Each row of a before or after table is a point. One or more steps were done to the points. Then noise was added and the rows were shuffled. The steps act on columns, c1 being the first. Write out the steps. A step turns or swaps two columns, mirrors them in a line or flattens them onto one, adds a multiple of one to another, or multiplies or shifts one. Angles are multiples of 10 degrees, from the lower column toward the higher: turns from -170 to 170, lines from 10 to 170 but not 90. Use the fewest steps. Two steps may share a column if one is a turn and the other turns, adds or multiplies; they go together, in the order done. Otherwise the lowest column goes first.

Before (13 x 2):
[[11.2 -4.2]
 [ 0.7 -3.2]
 [ 0.8 -4.5]
 [ 0.9 -3.6]
 [-0.3 -3.9]
 [ 2.2 -2.3]
 [ 0.0  0.5]
 [-0.5  3.3]
 [ 0.2  1.0]
 [ 2.3 -2.4]
 [-0.5 -2.2]
 [ 1.3 -1.6]
 [ 1.0 -3.5]]
After (13 x 2):
[[  0.2  -3.2]
 [ -2.8  -2.6]
 [ -2.0  -1.2]
 [ -1.6  -3.3]
 [  5.7 -10.4]
 [ -1.4  -3.5]
 [  0.3   0.2]
 [  0.1  -2.1]
 [ -1.4  -2.9]
 [  1.0   0.6]
 [  0.2  -3.5]
 [ -2.5  -4.0]
 [  1.9   3.1]]
Steps: turn c1 and c2 by -40 degrees

Before (8 x 4):
[[ 2.1 -1.7 -2.7  4.4]
 [ 0.7 -2.7 -0.3 -0.4]
 [-2.6 -1.0  1.1  5.3]
 [ 1.6  0.3 -1.5 -1.1]
 [ 1.9 -3.3 -2.0  5.4]
 [-1.4  2.9  9.6  1.9]
 [ 1.4  2.6 -2.2 -5.0]
 [ 1.9 -4.1  2.0  4.4]]
After (8 x 4):
[[-2.6  0.9 -0.2 -0.4]
 [ 2.6  1.4 -2.4 -4.9]
 [-0.9 -2.7  0.8  5.3]
 [ 2.8 -1.6  9.5  1.8]
 [-1.8  2.1 -2.7  4.3]
 [-3.3  1.9 -2.0  5.5]
 [-4.2  1.9  2.1  4.4]
 [ 0.3  1.6 -1.5 -1.0]]
Steps: swap c1 and c2

Before (12 x 8):
[[-3.5  4.4  0.5  1.9  0.1  0.8 -4.5 -2.8]
 [ 0.1 -0.1 -0.3 -1.1 -6.0  4.3 -2.4 -2.3]
 [-1.5  6.0 -2.3 -1.0  0.0  1.2 -8.5 -0.5]
 [ 1.5  0.7 -0.8  3.5  1.4  1.2 -0.1 -6.8]
 [ 1.1 -2.7  2.9  3.4  1.2  5.0  1.8 -3.8]
 [-2.9 -3.1 -1.1  3.0  1.4  5.9  0.2 -4.0]
 [ 1.2  0.4 -2.7 -0.5 -0.1 -2.2 -2.4  0.8]
 [-2.4  0.8 -4.0 -1.9  0.8 -1.1 -1.0 -7.3]
 [-2.7  2.6 -0.1 -3.9 -1.0 -3.4 -4.1 -1.3]
 [-0.3  0.8 -3.5 -4.2 -0.3 -3.0 -6.3 -2.6]
 [-3.6  4.2 -3.9  0.6 -3.0 -4.1 -7.3 -0.6]
 [-0.2 -5.3  0.9  2.9  1.9  1.3 -1.6 -8.6]]
After (12 x 8):
[[-3.7  0.8 -1.0  0.9 -1.8  0.4  0.0 -6.5]
 [-2.9 -5.4  0.9 -1.0 -2.1  0.4 -1.8 -8.7]
 [ 0.1  4.2 -4.0 -3.8  5.4  0.4 -7.3 -0.7]
 [ 1.3 -0.1 -0.1  0.4  0.8 -7.2 -2.5 -2.2]
 [ 2.3  0.9 -4.0 -2.2  0.5  1.6 -0.9 -7.2]
 [-1.4  4.5  0.6 -3.8 -0.7 -0.4 -4.6 -3.0]
 [ 4.2  2.6  0.0 -2.1  3.2  1.6 -4.0 -1.2]
 [-2.7 -2.9 -1.0 -3.4 -5.6 -2.8  0.4 -4.2]
 [ 4.1  0.6 -3.5  0.4  2.4  1.8 -6.4 -2.6]
 [-3.3 -2.6  2.9  0.6 -4.6 -2.1  1.8 -3.9]
 [ 1.2  5.9 -2.1 -1.3 -1.0 -0.7 -8.4 -0.4]
 [ 0.4  0.3 -2.7  1.3  1.7  1.7 -2.6  0.7]]
Steps: turn c1 and c4 by 100 degrees; turn c5 and c6 by 130 degrees

Before (9 x 9):
[[ 5.8  0.8 -1.3  0.3 -1.6 -3.0 -1.6 -0.4 -2.5]
 [-0.6 -0.9 -5.5 -7.9 -1.3  5.8  3.2  2.1  2.2]
 [ 5.1  2.0  0.0  0.9  4.2 -2.7  1.3  1.5  4.0]
 [-1.2 -1.7 -1.2 -3.1 -4.1  4.5  0.7  5.9 -1.3]
 [ 5.2 -0.2 -2.0  0.6  2.4 -0.4 -4.2  2.0  2.5]
 [ 3.0  4.7  0.2 -0.4 -1.5  1.1 -2.0 -0.8 -0.2]
 [ 4.3 -0.2  5.1 -4.5  3.4  8.7  4.5 -3.8  0.3]
 [ 0.8  0.4  0.3 -8.4 -1.8  4.1  0.1  4.2 -1.7]
 [ 4.1 -0.1  0.4 -0.8 -0.9 -2.7 -1.8 -0.6  4.5]]
After (9 x 9):
[[ 2.0 -0.2  5.1 -9.4  3.4 -2.8  4.5 -3.8  0.6]
 [-0.4 -1.8 -1.2 -4.9 -4.1 -2.2  0.4  6.1 -2.3]
 [ 0.2  0.1  0.3 -5.6 -1.7 -7.7  0.0  4.3 -2.7]
 [ 2.0  2.0  0.0  2.7  4.4  0.4  1.5  1.6  6.6]
 [ 1.7  0.0  0.2  2.4 -1.0 -1.2 -1.7 -0.5  7.3]
 [ 2.2  0.8 -1.4  3.0 -1.8 -0.1 -1.6 -0.5 -4.0]
 [ 2.2 -0.2 -2.0  0.5  2.1  0.5 -4.1  2.1  3.9]
 [ 1.3  4.6  0.2 -1.1 -1.4 -0.4 -2.1 -0.5 -0.4]
 [-0.4 -0.9 -5.3 -7.2 -1.1 -6.6  3.2  2.1  3.5]]
Steps: multiply c1 by 0.4; turn c4 and c6 by 80 degrees; multiply c9 by 1.6

Before (9 x 12):
[[ 5.8  1.9  0.2 -5.9 -0.8 -2.8  2.2 -1.5  4.7  0.6  0.8 -3.2]
 [ 1.6 -4.0  0.2  2.0  2.5  4.4  0.3  0.9 -0.8  0.8  0.3 -2.7]
 [ 1.5  1.2 -0.3  2.7  1.5 10.9  3.5 -4.6  2.4 -0.9 -4.9  2.6]
 [-2.7 -3.2 -2.9  2.1 -1.6  3.4 -2.6 -0.9  5.5 -3.4  6.8  3.7]
 [-2.7  2.0  1.5 -2.4 -6.1  3.0  5.2  3.1  1.0 -0.6  1.4 -1.6]
 [ 3.1  1.4 -0.3  7.4  0.6 -2.3  0.5  1.1 -2.1 -6.6 -1.7 -2.3]
 [ 1.5  3.4  3.1 -3.1  4.2  6.2  0.3 -0.4  3.1  1.1 -0.9 -2.9]
 [-3.0  0.9 -4.8  1.7  1.3  0.1 -2.9 -3.4  1.3 -1.0  4.7  2.4]
 [-4.0  1.8 -2.7  0.9  7.1  0.6  4.1  0.1  1.7 -0.7 -0.6 -3.9]]
After (9 x 12):
[[ 1.7 -3.9  0.2  2.1  2.1  4.2  0.6 -0.9 -1.0  0.8  0.2 -2.6]
 [ 5.8  2.1  0.4 -5.5 -0.8 -2.8  2.2 -0.7  4.7  0.7  0.7 -3.3]
 [-2.7  1.5  1.5 -2.4 -6.2  3.0  5.1  4.0  1.2 -0.6  1.5 -1.2]
 [ 3.1  1.7 -0.4  7.1  0.6 -2.3  0.6  2.1 -2.1 -6.9 -1.7 -2.5]
 [ 1.4  1.3 -0.4  2.6  1.3 11.2  3.6 -3.7  2.4 -0.8 -4.6  2.5]
 [-2.8 -3.2 -2.5  2.0 -1.7  3.3 -3.0 -2.7  5.3 -3.6  7.1  4.0]
 [-2.9  0.8 -4.7  1.7  1.4  0.2 -2.8 -3.2  1.6 -1.1  4.8  2.3]
 [ 1.7  3.2  3.0 -3.1  4.1  6.3  0.3  1.3  3.1  1.1 -0.7 -2.8]
 [-4.0  2.0 -2.9  0.7  7.0  0.7  4.4  1.2  1.6 -0.7 -0.6 -4.1]]
Steps: add 0.5 times c2 to c8

Before (14 x 14):
[[ 5.8  3.9 -1.3  5.1  4.2 -0.1 -1.2 -3.5  0.3  6.0 -2.2  1.0  1.3  5.0]
 [-4.3 -2.2  0.2 -3.2  0.0 -2.7 -1.3  3.5 -4.9  7.9  3.9 -0.5 -3.2  5.2]
 [-3.5 -2.5 -0.7  0.2 -6.9  0.6  0.9 -0.2 -1.9  4.1 -2.3 -1.4  4.1  4.6]
 [ 2.3  1.9  1.8 -2.4 -0.2 -0.8  3.0  3.7  0.2  4.6  0.0 -4.0  0.4  1.4]
 [-0.3  1.6 -4.5 -0.3  2.6 -2.7 -2.1  2.9  3.4  1.3  1.7  1.5 -1.9  5.9]
 [ 1.2 -7.9 -2.0 -2.1  1.6 -5.2  0.0 -3.4  0.7 -1.1  6.0  7.1  2.1  3.4]
 [-3.1  3.5  0.4 -3.8  2.3  0.6 -2.4 -0.7 -0.6  1.4  2.7 -1.3  5.6 -0.1]
 [-2.4 -2.5 -2.4  1.9  5.8 -0.3 -2.6  4.1 -5.2 -1.1 -1.1  3.3 -1.9  0.4]
 [-2.6  3.9 -1.7  2.9  1.1 -3.5 -1.1 -4.1  0.8  0.3 -1.4  0.6 -1.4  0.5]
 [-2.5  3.5  7.7 -7.6  5.5 -1.9  0.7 -1.1  0.1 -0.6 -1.3  1.0  3.6  2.2]
 [ 0.1  0.4 -0.3 -6.8  0.9 -3.8 -5.2  0.9  1.0 -1.2 -0.9  0.6 -2.8  1.6]
 [-2.3  2.7  4.0  4.5 -9.8 -6.2 -1.8 -1.5  2.0  3.9  1.5 -2.0  7.9  2.4]
 [-3.8 -1.0  1.8 -1.0 -5.5 -2.2 -2.6 -1.7 -2.5 -6.2  3.8  2.1  1.3  2.9]
 [ 1.1  6.9  0.0  1.6 -2.1 -2.9  0.6 -2.0  0.5  4.1  1.2  4.6  6.3  0.7]]
After (14 x 14):
[[ -2.5  -2.4  -0.8   2.0   5.7  -0.1  -2.5  -4.7  -5.4  -1.6   3.5  -0.8
   -0.3   0.5]
 [ -4.0  -2.0  -2.7  -3.1   0.0  -2.8  -1.6  -2.3  -4.9   7.1  -0.7   4.1
    1.4   5.1]
 [  0.1   0.4  -0.3  -6.7   0.8  -3.6  -5.1  -0.5   1.1  -1.7   0.5  -0.9
    0.0   1.8]
 [  0.9  -7.5   3.7  -2.0   1.7  -5.3  -0.2   1.5   0.8  -0.5   7.1   5.9
   -0.5   3.3]
 [  2.1   2.1  -3.8  -2.5  -0.3  -1.0   3.0  -1.7   0.4   4.4  -3.8   0.4
    1.0   1.7]
 [  6.1   3.8   3.1   5.2   4.1  -0.3  -0.9   2.0   0.2   6.0   0.9  -2.1
    1.2   5.0]
 [ -2.3   2.5  -2.2   4.9 -10.1  -6.3  -2.1   3.6   2.1   5.2  -1.9   1.5
    0.6   2.3]
 [ -2.6   3.1  -5.5  -8.1   5.5  -1.9   0.4   6.0   0.3   0.2   0.9  -0.8
    0.1   2.0]
 [ -2.6   3.8   3.9   3.0   1.2  -3.1  -1.1   2.1   1.1   0.0   0.9  -1.5
    0.0   0.8]
 [ -3.7  -0.9   0.1  -1.2  -5.6  -2.1  -2.5   2.4  -2.7  -5.7   1.8   3.8
   -0.6   2.8]
 [ -0.2   1.8   1.3   0.0   2.5  -3.0  -2.4  -4.9   3.3   0.7   1.9   1.8
    0.3   6.1]
 [ -3.8  -2.3   0.7   0.4  -7.1   0.6   0.9  -0.1  -2.1   4.9  -1.2  -2.2
    0.6   4.6]
 [ -2.9   3.5   0.2  -4.3   2.2   0.9  -2.4   0.9  -0.6   2.2  -1.4   2.9
    0.5   0.0]
 [  1.1   6.5   1.2   2.1  -2.1  -3.2   0.5   1.2   0.6   5.2   4.8   1.5
    0.8   0.7]]
Steps: turn c3 and c8 by 140 degrees; flatten c10 and c13 onto the line at 10 degrees; swap c11 and c12

Before (8 x 20):
[[-1.5  0.7 -1.9  2.0 -6.4  3.3  3.6 -0.8 -0.9 -2.0 -1.8  3.0  3.8 -5.2
  -0.4  0.9 -0.2  2.1 -3.5 -0.2]
 [-0.5 -2.2  1.8  1.0 -0.7  0.4  0.1  1.2 -0.3  3.2 -0.5 -1.0 -3.0  1.6
  -2.7  2.1  0.8 -0.7  2.6 -0.1]
 [ 0.6  3.5  0.8  3.0  0.5 -3.5  5.9  0.1  0.6  4.6  2.4  1.4 -0.8 -3.3
  -2.8  2.8  1.7 -3.6  3.5  0.3]
 [-4.6 -1.5  5.1 -2.4 -4.8  1.1  1.5  1.3  1.2 -0.3 -5.5 -0.4  3.0 -4.2
   0.9  1.8  1.1 -1.7 -2.4  1.2]
 [ 1.6  0.0 -0.8  1.5 -3.0  1.0 -2.8  0.2 -1.2 -3.9  3.8  3.7 -3.3 -3.3
   1.0  2.9  0.9  2.1  0.4  0.3]
 [ 5.8  2.9 -5.3 -3.7 -0.8 -0.8 -0.5  1.6 -1.5  2.3 -1.3 -2.9 -1.4  3.3
   4.9  4.7  2.4 -0.6  3.9  1.0]
 [-6.3 -1.4 -2.8  3.8  3.6 -3.0  3.9 -4.8  3.6 -2.4  3.2 -0.9 -0.9 -4.8
   1.1 -0.5  4.9 -6.0  0.4 -0.3]
 [-1.3 -3.9 -2.6 -3.8 -2.4 -3.5  1.4  2.6  1.4  2.1  2.0  4.0 -5.2  0.2
   3.5 -0.1  0.6  1.2  0.1  1.1]]
After (8 x 20):
[[  1.6  -0.2  -0.7   1.5  -2.3   0.9   1.6   0.2   2.3  -4.0   3.7   3.7
   -3.3  -3.2   1.1   3.0   0.9   2.0  -6.0   0.4]
 [ -4.4  -1.5   5.1  -2.4  -1.4   1.0  -1.7   1.1  -1.2  -0.3  -5.6  -0.4
    2.9  -4.2   0.6   1.7   1.0  -1.7 -15.5   1.2]
 [ -1.4   0.6  -2.0   2.1  -1.6   3.5   0.2  -0.8  -3.7  -1.9  -1.6   2.8
    3.8  -5.4  -0.2   1.2  -0.1   1.8 -21.4  -0.5]
 [  0.6   3.3   0.9   3.1  -2.5  -3.5  -1.7   0.1  -5.7   4.9   2.3   1.4
   -0.6  -3.4  -2.8   2.7   1.7  -3.7   7.9   0.6]
 [ -6.3  -1.4  -2.9   3.7   2.0  -3.0  -4.5  -4.7  -3.1  -2.3   3.3  -0.9
   -0.8  -4.6   1.1  -0.5   5.0  -6.0   9.3  -0.3]
 [ -1.4  -3.9  -2.8  -3.8  -1.6  -3.5  -1.6   2.8  -1.2   1.9   2.1   4.1
   -5.3   0.0   3.6   0.2   0.6   1.2  -5.3   1.2]
 [  6.0   2.9  -5.4  -3.8  -3.5  -0.7   1.6   1.6   0.2   2.5  -1.4  -2.7
   -1.4   3.3   5.1   4.8   2.3  -0.5   5.9   0.9]
 [ -0.5  -2.3   1.6   1.3  -2.4   0.7   0.3   1.1  -0.3   3.3  -0.5  -1.2
   -2.9   1.6  -2.8   1.9   1.0  -0.8   3.4   0.1]]
Steps: turn c5 and c19 by 50 degrees; multiply c19 by 3; mirror c7 and c9 in the line at 130 degrees

Before (11 x 32):
[[ -4.0   1.6  -0.9  -5.8  -2.9   0.8   3.8  -0.8   3.5   0.7   1.1   2.5
    1.3   1.6   1.7   5.6   1.1  -5.6   1.1  -2.4   5.6   0.2  -1.4   1.5
   -2.6   0.4   2.2  -1.3  -2.5   0.8  -0.1  -1.5]
 [  1.3   5.4  -2.7   0.4  -0.7  -1.7   2.9   0.8   1.1   0.6   0.0   2.1
    3.1  -9.2  -3.1  -1.1   0.6  -3.1   3.0  -4.0  -0.8   6.9  -1.9   0.8
    1.1   2.8  -1.1  -2.9  -1.0  -2.1  -1.0  -1.3]
 [  9.7   1.1  -0.3   0.4  -2.8  -2.8   2.7  -1.2   4.5  -1.1   2.1   2.6
    2.6   3.1   3.6  -1.7   7.0  -5.3   2.1  -3.9   4.4  -2.6  -1.9  -5.9
    0.9   4.5  -5.3  -1.9  -4.5   1.9   2.6  -0.9]
 [ -4.1   4.1   0.2  -0.2  -2.7  -2.9   4.1  -0.8   0.2  -4.3  -4.6   1.8
   -1.7  -7.9   3.6   1.5   0.0  -0.1   5.1  -2.1  -1.0   4.2   2.2   1.8
    0.2   2.3   0.1  -2.7  -0.1   2.1   8.5   2.0]
 [ -3.9   4.0  -1.1   0.9  -2.6   1.9  -1.1   1.0   0.5  -4.0  -4.7   2.2
    1.0   3.1   0.7   1.0  -1.7  -1.2   5.1  -3.5   0.7   0.2   1.9   0.4
   -1.0  -0.4  -4.4  -2.7  -2.4  -0.1  -3.5  -0.5]
 [ -4.1   3.8  -2.0   2.5  -1.4   4.8   4.4  -0.3   2.0  -1.8  -0.6   3.1
    2.6   1.8  -2.8   1.5   1.8  -7.0  -0.3  -3.1   6.2  -2.6  -1.8   1.4
    0.1  -3.9   1.0   2.7  -0.1  -2.4   1.8   2.4]
 [  1.4   1.1  -9.7  -3.0  -5.8  13.7   2.9   8.3   0.7   0.2   1.1  -1.0
    3.2   3.9   2.1  -0.7   3.4  -2.8  -0.4   2.9   5.3  -0.5  -1.0   1.6
  -10.3   4.6  -3.1  -1.8   0.3  -2.9  -1.4   1.6]
 [ -1.7   0.6  -4.0   1.6  -0.9  -3.2  -0.1  -0.6  -0.1   1.2  -2.3   2.4
    2.9   0.6   3.9   5.6  -0.3  -3.2   0.8  -0.3 -13.9  -1.5   0.3   1.7
   -0.1   3.5   1.6   5.3  -2.3  -2.7   1.2  -0.7]
 [ -2.8  -1.6  -0.4  -2.3  -0.3  -0.9  -0.7  -0.3   1.7  -0.3   0.4   1.4
    1.5   3.8  -2.9   2.2  -1.5  -0.5  -0.2  -3.2   5.7  -1.9   0.0   1.9
   -7.3   1.4   3.2   1.9  -2.3   4.1  -1.1   0.0]
 [ -3.1   2.3   0.1   1.7  -2.8   1.3   3.2   1.1   0.6   2.1   0.8   2.6
    0.8   4.6  -3.0  -0.8  -1.1  -3.9   3.5   3.3   5.5  -2.6  -1.0   0.8
   -2.0   2.4   0.8  -4.5  -1.2   2.5   1.1  -1.8]
 [ -4.0   5.3  -6.0  -0.4  -1.6  -2.5   3.0   1.4  -0.5  -1.9   0.6  -2.2
   -5.1   4.4   2.1   5.3  -0.6  -0.7   0.8   6.4   2.9  -0.3   3.8  -0.8
    1.6   3.7   3.1   0.3  -0.5  -2.7   1.7  -2.3]]
After (11 x 32):
[[ -4.0   3.7  -2.0   2.5  -1.3   4.9   4.3  -0.3  -2.5  -1.7  -0.6   3.1
    2.5   1.9  -2.8   1.6   1.7  -6.9  -0.2  -3.0   6.2   2.0  -1.8   1.4
    0.1  -3.9   1.1   2.7  -0.1  -0.6   1.7   2.4]
 [  1.3   1.1  -9.7  -3.0  -5.8  13.7   2.9   8.5  -0.4   0.2   1.1  -1.0
    3.2   3.8   2.1  -0.7   3.3  -2.8  -0.4   2.9   5.4   0.7  -1.0   1.6
  -10.3   4.7  -3.1  -1.8   0.1  -4.4  -1.3   1.7]
 [  1.2   5.4  -2.7   0.5  -0.7  -1.6   3.0   0.8   6.8   0.6  -0.1   2.1
    3.2  -9.2  -3.0  -1.1   0.6  -2.9   2.9  -4.0  -0.9   1.2  -2.0   0.7
    1.1   2.9  -1.1  -3.0  -1.0  -3.2  -0.9  -1.2]
 [ -4.1   4.1   0.3  -0.3  -2.8  -2.9   4.0  -0.8   4.2  -4.3  -4.7   1.7
   -1.8  -7.9   3.6   1.3  -0.1  -0.2   5.0  -2.1  -1.1   0.1   2.1   1.9
    0.1   2.3   0.2  -2.8  -0.2  10.6   8.5   2.0]
 [ -4.0   1.6  -0.9  -5.9  -2.9   0.8   3.8  -0.8   0.1   0.6   1.2   2.4
    1.4   1.7   1.8   5.5   1.1  -5.5   1.1  -2.3   5.7   3.6  -1.4   1.5
   -2.7   0.5   2.3  -1.2  -2.5   0.7  -0.1  -1.6]
 [ -3.1   2.3  -0.1   1.7  -2.9   1.3   3.3   1.2  -2.8   2.1   0.8   2.4
    0.9   4.8  -3.0  -0.9  -1.1  -4.0   3.5   3.3   5.5   0.5  -1.0   0.8
   -2.0   2.3   0.8  -4.5  -1.2   3.6   1.1  -1.9]
 [ -2.7  -1.6  -0.4  -2.4  -0.2  -0.8  -0.7  -0.2  -1.9  -0.3   0.4   1.4
    1.5   3.9  -3.0   2.1  -1.5  -0.5  -0.1  -3.2   5.7   1.8  -0.1   1.9
   -7.3   1.4   3.1   2.0  -2.3   3.0  -1.1   0.0]
 [  9.8   1.2  -0.3   0.4  -2.8  -2.8   2.7  -1.1  -2.7  -1.1   2.2   2.8
    2.6   3.2   3.6  -1.6   7.0  -5.4   2.1  -3.9   4.5   4.4  -1.9  -5.8
    0.9   4.6  -5.3  -1.8  -4.4   4.4   2.5  -1.0]
 [ -4.1   5.3  -6.0  -0.2  -1.6  -2.5   3.0   1.5  -0.4  -1.9   0.5  -2.2
   -5.1   4.4   2.1   5.3  -0.7  -0.7   0.9   6.3   3.0  -0.5   3.7  -0.7
    1.4   3.7   3.1   0.3  -0.6  -1.2   1.7  -2.3]
 [ -1.8   0.6  -4.0   1.6  -0.9  -3.3  -0.1  -0.6  -1.5   1.2  -2.3   2.5
    2.9   0.6   4.0   5.8  -0.3  -3.2   0.9  -0.3 -13.9  -0.1   0.1   1.5
    0.0   3.5   1.6   5.2  -2.4  -1.4   1.1  -0.7]
 [ -4.0   3.9  -1.1   0.9  -2.5   1.8  -1.2   0.9   0.3  -4.0  -4.7   2.3
    1.0   3.2   0.7   0.9  -1.7  -1.1   5.1  -3.3   0.6   0.5   2.0   0.4
   -0.9  -0.5  -4.5  -2.7  -2.5  -3.6  -3.5  -0.5]]
Steps: swap c9 and c22; add 1 times c31 to c30
